Rows are points. The points of each table are mixes of a few directions, plus a little noise. Count the directions of each table, and those that both share. Where both have some left over, give the other angles between the two spaces (their principal angles), to ten degrees, smallest first.
In the rows, zero is written as 128.

First (4 x 3):
[[183 172 197]
 [ 83 156 103]
 [118 101 105]
 [132  82 109]]
Second, 6 rows:
[[ 74 103 214]
 [130 129 125]
 [113 122 152]
 [164 145  68]
 [173 148  55]
 [113 121 153]]
Directions: first 2, second 1, shared 0; angles 80

First, 5 rows:
[[205 125 107 191]
 [111 131 132 117]
 [ 50 132 149  66]
 [179 123 113 170]
 [ 94 129 137 100]]
Second (7 x 4):
[[125 140 128 168]
 [148  84 141 155]
 [166 147 110 171]
 [191  96 112  71]
 [114 142 124 102]
 [138 145 122 171]
 [ 15 141 158  55]]
Directions: first 1, second 3, shared 1

First, 9 rows:
[[218 134 104 167  77 162]
 [ 55 115 134 127 145 132]
 [157 135 130  83 164  51]
 [144 144 145 138 100 183]
 [110 131 135 152 102 189]
 [ 30 120 150 103 166 120]
 [ 72 101 107 135 155  91]
 [135 130 127 146 107 161]
 [230 141 115 105 133  63]]
Second (7 x 6):
[[172 100 181 129 160 115]
 [143  94 118 131  73 129]
 [ 90  97  53  78 213 131]
 [162 131 194 146 101 128]
 [141 172 175 154 170 116]
 [ 87 121  94 101  53 160]
 [ 99 180  80 154 122 123]]
Directions: first 3, second 4, shared 1; angles 50, 60

First:
[[ 98 109 126 105  96 110 150 154]
 [117 138 119 129 113  57 125 155]
 [141 170 122 117 125 129 123 123]
 [173 206 129 109 156 140  77  90]
 [122 124 139  95 131  82  84 127]
 [132  44 129 221 156 231 193 115]
 [114 105 131 120 118 147 143 132]]
Second (9 x 8):
[[128 140 154  91 132 128  96  96]
 [157 178 124 140 147 100  98 118]
 [132  50 164 154 168 249 137  68]
 [137 157 122 143 130  88 124 135]
 [126 133  92 163 107 129 178 174]
 [111 105 127 103 121 101 112 147]
 [102 112 170  94 108 155 143  92]
 [130 124  54 144 107 153 173 212]
 [124 151 149 121 129  45  95 115]]
Directions: first 4, second 5, shared 4

First, 9 rows:
[[143 121 125 120 139 135 120 122]
 [103 139 162 106 101 128 123 167]
 [ 95 153 244  88 120 153  59 208]
 [127 120  52 184 122 102 190  82]
 [119 126  67 176 118 105 185  95]
 [208 100 161  59 195 170  38 104]
 [ 96 148 150 182 129 120 136 138]
 [155 108  74 115 128 122 153  92]
 [108 132 120 119  99 120 153 143]]
Second (9 x 8):
[[134 146 144 137  98 151 106 150]
 [111  73  79  99 218  60 193  62]
 [140 166 162 147  65 175  83 174]
 [132 141 139 135 107 143 113 143]
 [139 165 160 147  67 173  84 172]
 [120 103 106 116 168  98 157  99]
 [113  82  88 104 203  72 182  73]
 [141 168 164 148  63 177  81 176]
 [121 107 109 118 162 103 152 103]]
Directions: first 3, second 1, shared 0; angles 50

First (10 x 9):
[[105 115 145 143 129 127 141 116 140]
 [133 132 108 121 141 123 112 148 103]
 [108 120 138 140 124 118 134 130 133]
 [ 90 116 138 147 124 107 134 138 130]
 [116 110 153 132 158 161 138  92 140]
 [114 134 114 138 102  89 122 161 119]
 [151 153 100 120  94  99 116 163 115]
 [ 97 118 135 146 125 107 131 137 128]
 [177 158  79  95 129 121  93 170  85]
 [190 123 170 100 157 226 160  23 185]]
Second, 10 rows:
[[ 92  66  71 174 249 136  85  82 197]
 [ 92 130 149 118 138 122 119 175  47]
 [133 136 136 122 113 126 133 135 116]
 [151 132 122 129 111 132 137 107 166]
 [136 139 140 119 104 126 136 137 116]
 [153 166 163 100  53 124 155 153  92]
 [148 123 112 136 130 132 131  97 180]
 [122 134 137 122 121 126 129 144 103]
 [130 126 126 129 130 128 128 123 136]
 [123 125 126 129 134 127 125 130 127]]
Directions: first 3, second 2, shared 1; angles 60

First, 10 rows:
[[119  86 161  85  91 179  99 209 207  58 142]
 [157 123  81 151  92 155 160  84 151 138 143]
 [135 111 121 121  98 157 131 140 169 106 139]
 [146 129  93 148 109 138 153  89 133 143 135]
 [145 140  94 154 126 121 155  76 109 158 128]
 [ 88 128 193  92 168 102  80 202 111 102 111]
 [ 94 136 183 103 170  97  90 181  99 117 110]
 [127 142 121 140 145 109 133 107  98 149 122]
 [119 131 146 121 141 119 117 146 119 125 122]
 [148 154  81 168 136 106 165  50  84 182 125]]
Second (10 x 11):
[[ 61  84  74  75  91 151  75 144 144 184 172]
 [154 124 158 135 115 152 137 153 136 113 183]
 [150 136 161 105 111 147  95 161 139 140 149]
 [128 125 121 133 143 145 112 114 108 116 136]
 [117 124 161 117 146 133 103 164 110 118 158]
 [126 136 160 124 139 103 139 156 143 103  91]
 [132 129  81 142 131 120 157  76 169  72   7]
 [106 131 132 125 134  89 149 139 136 134  98]
 [178 176  96 188 147 102 172  34  60 189 130]
 [128 116 134 135 124 136 143 139 135 112 156]]
Directions: first 2, second 6, shared 2

First (11 x 12):
[[ 39  23 105 191  77  91 116 148 131  97   7 205]
 [161 168 137 104 148 142 132 120 127 140 174  99]
 [216 232 151  65 179 165 140 108 125 159 248  51]
 [143 145 132 117 137 134 130 125 128 133 148 116]
 [ 93  87 119 153 108 113 123 136 129 116  80 158]
 [134 136 129 123 132 131 129 126 128 130 137 122]
 [182 193 142  89 160 151 135 115 126 147 202  80]
 [121 120 126 133 124 125 127 130 128 125 119 134]
 [ 76  68 115 165  98 107 121 139 130 110  58 173]
 [121 121 126 133 124 125 127 129 129 126 119 134]
 [119 117 126 135 123 124 127 130 129 124 115 136]]
Second:
[[110 139 160 142 120  49 112 190  99 139 115  37]
 [191 167 142 113 141 122  92 131 156 138 151 154]
 [208 133 125 130 137 168  90 137 189 139 127 205]
 [ 87 148  98  85 119  88 153  28  65  76 164 153]
 [ 74  75  70 122  94 104 178  82  49  62 117 119]
 [ 79 136 163 145 151 175 154 159 150 181 127  66]
 [ 43 133 160 145 131 110 134 127 130 152 103 112]
 [160 109 131 148 127 155 118 171 158 143 109 130]
 [166 101 126 151 120 139 102 168 161 133  96 160]
 [162 159 124 101 144 152 138 104 126 128 172 121]
 [126 113 110 126 123 147 141 106 125 115 128 152]]
Directions: first 1, second 5, shared 1

First:
[[127 127 128 124 129 125 129 125 127 128 130 126 125 125]
 [118 137 118 166 130 165 113 158 150 118  91 144 159 152]
 [106 149 108 213 135 211  96 195 176 105  47 163 196 186]
 [153 102 151  33 120  32 166  50  73 155 222  88  49  63]
 [107 150 109 210 135 210  96 195 176 104  47 162 196 184]
 [140 117 140  84 124  84 145  91 101 139 172 108  90  97]
 [134 122 134 104 127 105 136 109 114 134 151 117 109 113]
 [132 124 132 110 127 111 135 114 117 133 144 120 113 116]
 [132 123 133 110 127 110 136 113 118 133 145 120 114 116]]
Second, 10 rows:
[[135 162  86 154 131 200 127 170 149 106  48 182 170 144]
 [119  98 164 107 126  65 128  93 111 148 198  81  93 116]
 [124 105 155 113 127  80 128 101 115 143 181  92 100 118]
 [129 132 122 131 128 138 128 134 130 126 119 136 133 130]
 [139 178  65 166 130 233 127 190 160  95   7 208 191 152]
 [123 101 161 107 126  71 128  95 111 146 190  85  97 115]
 [125 115 146 118 128 100 129 112 120 138 161 106 113 122]
 [138 172  73 160 131 222 127 182 156  99  22 200 183 148]
 [125 112 148 116 126  93 128 109 117 140 168 101 108 120]
 [123 104 159 110 126  78 129  97 113 145 185  88  98 116]]
Directions: first 1, second 1, shared 0; angles 30
